Each row is a point. The points of each table are mixes of a few directions, plus a little noise. How many directions does each table use, and how many do they share? Where both have some left over, give the other angles between the two spaces (their principal angles), to ten degrees, smallest first.

First (6 x 2)
[[0.7, -4.7],
[1.0, -6.8],
[0.1, -0.4],
[-0.6, 4.5],
[-0.8, 5.0],
[-0.3, 2.3]]
Second (5 x 2)
[[0.3, 0.0],
[-7.0, 0.2],
[4.6, -0.1],
[-2.7, 0.1],
[4.8, -0.2]]
Directions: first 1, second 1, shared 0; angles 80

First (7 x 3)
[[2.7, -0.3, 4.0],
[-0.3, 0.0, -0.4],
[-3.6, 0.4, -5.3],
[3.7, -0.5, 5.5],
[-3.3, 0.4, -5.0],
[-2.7, 0.3, -4.1],
[3.7, -0.5, 5.4]]
Second (7 x 3)
[[0.2, 0.0, 0.2],
[0.0, 3.5, -5.1],
[0.4, -1.3, 2.5],
[7.6, 3.9, 4.2],
[-3.4, -0.7, -3.5],
[-1.7, -4.0, 3.6],
[-3.1, -1.4, -2.0]]
Directions: first 1, second 2, shared 1

First (6 x 6)
[[5.7, -0.6, 1.9, -3.8, -5.2, 0.4],
[-1.4, 4.0, -3.9, 1.4, 6.0, -0.3],
[2.8, 0.2, 0.4, 3.6, -2.1, -0.7],
[6.8, 2.2, 0.5, -0.3, 1.2, -2.4],
[-6.6, -3.5, 1.4, -0.5, 1.7, 0.4],
[-7.2, -2.4, -0.2, -0.2, -1.5, 2.7]]
Second (8 x 6)
[[2.1, -3.8, 4.1, 3.0, -2.1, -2.5],
[-5.0, 2.0, -3.1, 5.2, 5.7, -0.3],
[3.1, 0.9, -0.4, -7.0, -7.1, 3.8],
[2.6, -0.5, 0.8, -3.6, -5.9, 2.0],
[-0.8, 1.1, -0.7, -0.8, 6.1, -1.8],
[-3.7, 0.3, -1.0, 6.0, 5.9, -2.1],
[1.3, -0.1, 0.3, -1.9, -2.2, 0.8],
[0.4, 0.1, 0.0, -0.8, -0.4, 0.2]]
Directions: first 4, second 3, shared 3

First (8 x 9)
[[3.8, -0.3, 4.6, 5.6, 6.5, -1.6, -4.0, -3.8, 3.0],
[-1.1, 4.3, 1.2, -1.3, -5.3, 2.5, -1.5, -1.4, 2.2],
[-1.9, -1.2, -2.8, -3.9, -8.6, 2.7, 1.4, 2.1, -1.8],
[4.2, -7.5, 0.9, 2.9, -3.4, 1.4, -2.8, -1.4, -0.4],
[1.4, -1.6, 0.8, 1.2, -0.5, 0.3, -1.2, -0.8, 0.4],
[-3.5, 5.7, -1.0, -2.7, 1.0, -0.6, 2.3, 1.4, 0.1],
[-4.2, 6.3, -1.7, -3.0, 4.5, -2.1, 3.8, 2.2, -0.7],
[1.3, -5.8, -1.7, 1.5, 5.6, -2.7, 1.9, 1.7, -2.9]]
Second (10 x 9)
[[-1.7, 2.5, -1.3, 0.4, -1.5, 1.6, -3.3, -2.3, -2.1],
[-0.4, 3.6, 0.0, -1.0, -1.5, -0.9, -1.9, 4.5, 3.6],
[1.5, 0.2, 1.0, -5.9, -3.4, 2.0, -2.5, 3.5, 0.3],
[4.1, -11.2, 2.0, -2.6, 2.3, 2.0, 5.8, -5.7, -6.2],
[1.5, -3.4, 1.2, 2.4, 3.5, -2.8, 5.4, 0.9, 2.4],
[-1.3, 2.7, -0.6, 2.0, 0.3, -1.2, -0.6, 1.0, 1.8],
[0.4, 1.1, 0.3, -3.4, -2.5, 1.4, -2.4, 2.1, 0.2],
[0.3, 2.9, 0.6, -2.4, -1.9, -0.6, -1.6, 5.3, 3.7],
[-0.4, 0.6, 0.0, 3.3, 2.3, -2.6, 2.4, 1.2, 2.8],
[-4.0, 1.0, -3.2, 7.4, 2.2, 1.1, -1.3, -10.5, -6.4]]
Directions: first 3, second 3, shared 0; angles 40, 50, 80

First (10 x 11)
[[5.7, -4.4, -3.1, 1.6, -5.1, 5.1, -1.6, 2.3, -3.7, 0.7, -0.6],
[-4.7, 4.6, 2.9, -3.7, 5.6, -3.3, 0.2, 0.5, 3.1, -0.7, 5.1],
[2.8, -3.9, -0.7, 3.7, -3.6, 1.9, -1.1, 1.5, -2.0, 0.5, -1.8],
[-2.2, 1.0, 1.7, 0.2, 1.7, -2.0, 0.2, -0.1, 1.3, -0.2, 0.6],
[-3.9, 6.2, -0.1, -5.6, 4.6, -2.9, 2.7, -4.4, 2.9, -0.7, 0.0],
[1.4, -4.5, 0.8, 6.0, -3.3, 0.1, -1.0, 1.2, -1.3, 0.4, -3.2],
[3.4, -6.3, -1.0, 7.9, -6.2, 1.2, -0.3, -0.6, -2.6, 0.7, -7.6],
[-3.6, 2.3, 3.6, -1.6, 4.4, -2.4, -1.2, 3.0, 2.2, -0.5, 6.3],
[-0.8, 3.1, 0.1, -4.9, 3.0, 0.5, -0.4, 1.4, 0.8, -0.3, 5.5],
[2.0, 1.9, -4.3, -3.6, -1.3, 1.8, 2.4, -4.8, -0.8, 0.1, -4.3]]
Second (8 x 11)
[[4.8, -7.1, 0.9, 5.3, -4.4, 4.4, -4.7, 8.3, -3.6, 0.8, 4.8],
[3.9, -6.0, 1.1, 4.4, -3.4, 3.7, -4.2, 7.7, -3.0, 0.6, 5.0],
[2.9, 0.7, -4.4, -2.4, -2.4, 2.4, 2.0, -4.2, -1.4, 0.3, -4.7],
[-1.4, 4.2, -1.8, -4.4, 2.0, -1.0, 2.6, -4.6, 1.4, -0.3, -2.1],
[-2.4, 2.7, 0.8, -2.0, 2.6, -1.8, 0.9, -1.3, 1.6, -0.3, 0.7],
[-4.8, 2.8, 3.6, -0.5, 4.3, -4.2, 0.3, 0.0, 2.9, -0.6, 2.3],
[-2.3, 2.8, 0.5, -2.2, 2.5, -1.9, 1.1, -1.8, 1.6, -0.4, 0.3],
[-0.6, -0.1, -0.7, 2.0, -1.2, -1.6, 1.9, -4.1, 0.4, 0.0, -6.2]]
Directions: first 3, second 3, shared 3

First (8 x 14)
[[0.3, 0.9, -1.4, -0.2, 0.4, 0.2, 0.2, 0.9, 0.3, -0.4, 0.5, -0.7, 0.1, 0.0],
[0.6, 1.8, -2.8, -0.3, 0.7, 0.3, 0.4, 1.9, 0.5, -0.8, 0.9, -1.4, 0.3, -0.1],
[2.4, 7.0, -11.1, -1.4, 2.8, 1.3, 1.7, 7.5, 2.2, -3.0, 3.8, -5.6, 1.1, -0.4],
[-1.2, -3.6, 5.7, 0.7, -1.5, -0.7, -0.9, -3.9, -1.1, 1.6, -1.9, 2.9, -0.6, 0.2],
[0.7, 2.0, -3.2, -0.4, 0.8, 0.4, 0.5, 2.1, 0.6, -0.9, 1.1, -1.6, 0.3, -0.1],
[-2.8, -8.2, 13.0, 1.7, -3.3, -1.6, -2.0, -8.8, -2.5, 3.6, -4.4, 6.5, -1.3, 0.4],
[-1.5, -4.4, 7.0, 0.9, -1.8, -0.8, -1.1, -4.7, -1.4, 1.9, -2.4, 3.5, -0.7, 0.2],
[1.6, 4.6, -7.3, -0.9, 1.9, 0.9, 1.1, 4.9, 1.4, -2.0, 2.5, -3.7, 0.7, -0.2]]
Second (10 x 14)
[[-2.6, -3.8, 0.6, 0.5, -2.4, -0.1, -1.3, -1.1, -2.9, 1.9, -4.7, 0.2, -1.5, -1.7],
[-1.9, -1.9, -1.2, 1.1, 0.6, 0.1, -0.4, 0.6, -0.2, 0.3, -3.6, -1.3, 0.4, -1.0],
[-1.6, -2.9, 0.2, 2.6, 0.9, 0.5, 0.5, -0.1, 1.5, 1.2, -4.6, -1.8, 2.6, -1.5],
[5.2, 8.0, 8.0, -1.4, 10.1, -2.2, 1.3, -2.2, 7.9, -7.9, 14.2, 6.1, 2.3, 9.1],
[-1.6, 0.8, -5.2, -0.9, 0.7, 0.2, -1.0, 3.0, -1.7, -1.2, -1.8, -2.0, -1.6, -0.7],
[-0.6, -0.9, -0.6, 0.7, -0.1, 0.3, 0.1, 0.3, 0.1, 0.6, -1.8, -0.9, 0.6, -0.8],
[3.4, -1.4, 4.4, -1.5, -10.0, 0.6, 1.0, -4.1, -3.7, 6.0, 2.4, 2.3, -1.8, -2.3],
[0.6, 0.7, -3.7, 1.6, 0.9, 1.1, 1.7, 2.6, 2.4, 0.5, -1.5, -3.7, 3.0, -1.7],
[0.0, 1.5, -3.5, -4.0, -5.1, -0.2, -2.0, 1.0, -6.1, 0.7, 1.7, 1.0, -5.9, -0.7],
[-0.7, 0.0, 1.3, 1.3, 4.3, -0.4, 0.1, 0.0, 2.8, -2.1, -0.3, 0.1, 1.9, 1.5]]
Directions: first 1, second 4, shared 1

First (8 x 18)
[[1.9, -2.2, -1.0, -1.9, 1.3, 0.7, 2.9, 2.7, -4.5, -1.4, 3.5, -2.6, 1.3, -1.0, 1.0, 2.0, 1.7, 2.4],
[0.8, -5.9, 5.1, -1.8, 1.4, -5.3, 0.2, -1.2, 1.1, 0.0, 0.1, -2.1, 5.3, -3.1, -1.2, 11.4, -1.8, 1.8],
[-0.9, 0.5, 3.0, -2.0, -3.3, -6.1, -0.1, 5.0, 3.6, -2.8, 3.8, 0.7, -0.2, -1.3, 2.1, -3.0, 0.1, 4.0],
[-0.3, 3.3, -0.5, -0.2, 1.4, 1.8, -2.3, -2.2, 1.8, 2.7, -3.7, 2.1, -3.0, 1.8, 0.1, -3.7, -0.5, -0.1],
[1.6, -2.0, -5.3, 11.7, -5.5, 7.3, -1.5, -0.1, -3.1, -2.9, 1.3, -0.1, -0.8, 7.1, -2.8, -4.4, -0.8, -6.7],
[0.3, 0.6, -2.3, 0.7, 0.3, -1.5, 2.9, 3.3, 0.7, -2.4, 3.0, -2.7, -1.9, 1.6, 1.4, -4.3, 1.1, -5.6],
[1.0, 2.6, 0.0, -4.4, 4.2, 0.4, -0.1, -0.2, -0.3, 2.7, -1.8, 0.3, -2.9, 0.2, 1.8, -2.5, 0.9, 3.1],
[-4.7, 2.9, 1.1, -1.9, 0.2, 2.9, -1.9, -7.4, 0.8, 4.1, -6.4, 4.5, 2.1, -5.4, -2.4, 4.5, -0.7, 1.1]]
Second (9 x 18)
[[2.6, -1.7, -1.5, 0.7, 0.9, 0.6, 2.2, 2.4, -3.7, -1.9, 3.2, -2.2, -0.1, 1.2, 0.4, -0.8, 1.2, 0.3],
[-0.5, -1.0, 3.9, 2.2, -3.2, -6.2, -1.7, 1.0, 4.8, -1.8, 0.8, 1.4, 0.6, 0.2, -0.7, -0.7, -2.0, 0.3],
[1.2, 0.6, -1.9, -0.5, -5.9, 7.9, -2.6, 4.4, -7.4, -0.8, 3.3, 3.5, 0.0, 0.6, 1.5, -4.2, 2.1, 14.4],
[-2.8, -1.2, -0.6, -1.6, -1.9, -0.2, -0.6, 4.2, 5.5, -0.2, 1.0, -4.5, 0.2, 1.8, 3.3, 3.0, -0.6, -5.3],
[-4.4, 2.1, 0.2, -2.5, 0.1, 1.4, -2.2, -2.3, 5.4, 3.4, -4.3, -0.1, 0.0, -1.1, 1.1, 3.1, -1.2, -3.7],
[-1.6, -2.0, -1.6, -1.4, -1.2, 0.0, 0.7, 5.1, 3.7, -1.1, 2.6, -5.7, 0.1, 2.3, 3.4, 2.7, 0.1, -5.8],
[3.5, 0.4, 2.0, 2.9, 6.6, -6.2, 3.3, -7.2, -1.8, 0.0, -2.5, 2.3, -0.2, -2.0, -5.2, -1.1, -0.8, -4.1],
[4.0, 1.5, 2.6, 3.3, 4.1, -4.2, 1.4, -7.6, -5.0, -0.1, -2.4, 6.2, -0.1, -2.7, -5.9, -3.8, -0.4, 3.7],
[-2.1, 1.5, -3.2, -3.1, 0.6, 6.8, -0.5, 0.1, -1.6, 2.7, -1.7, -1.1, -0.5, -0.3, 1.9, 1.6, 1.3, 0.3]]
Directions: first 6, second 4, shared 3; angles 80
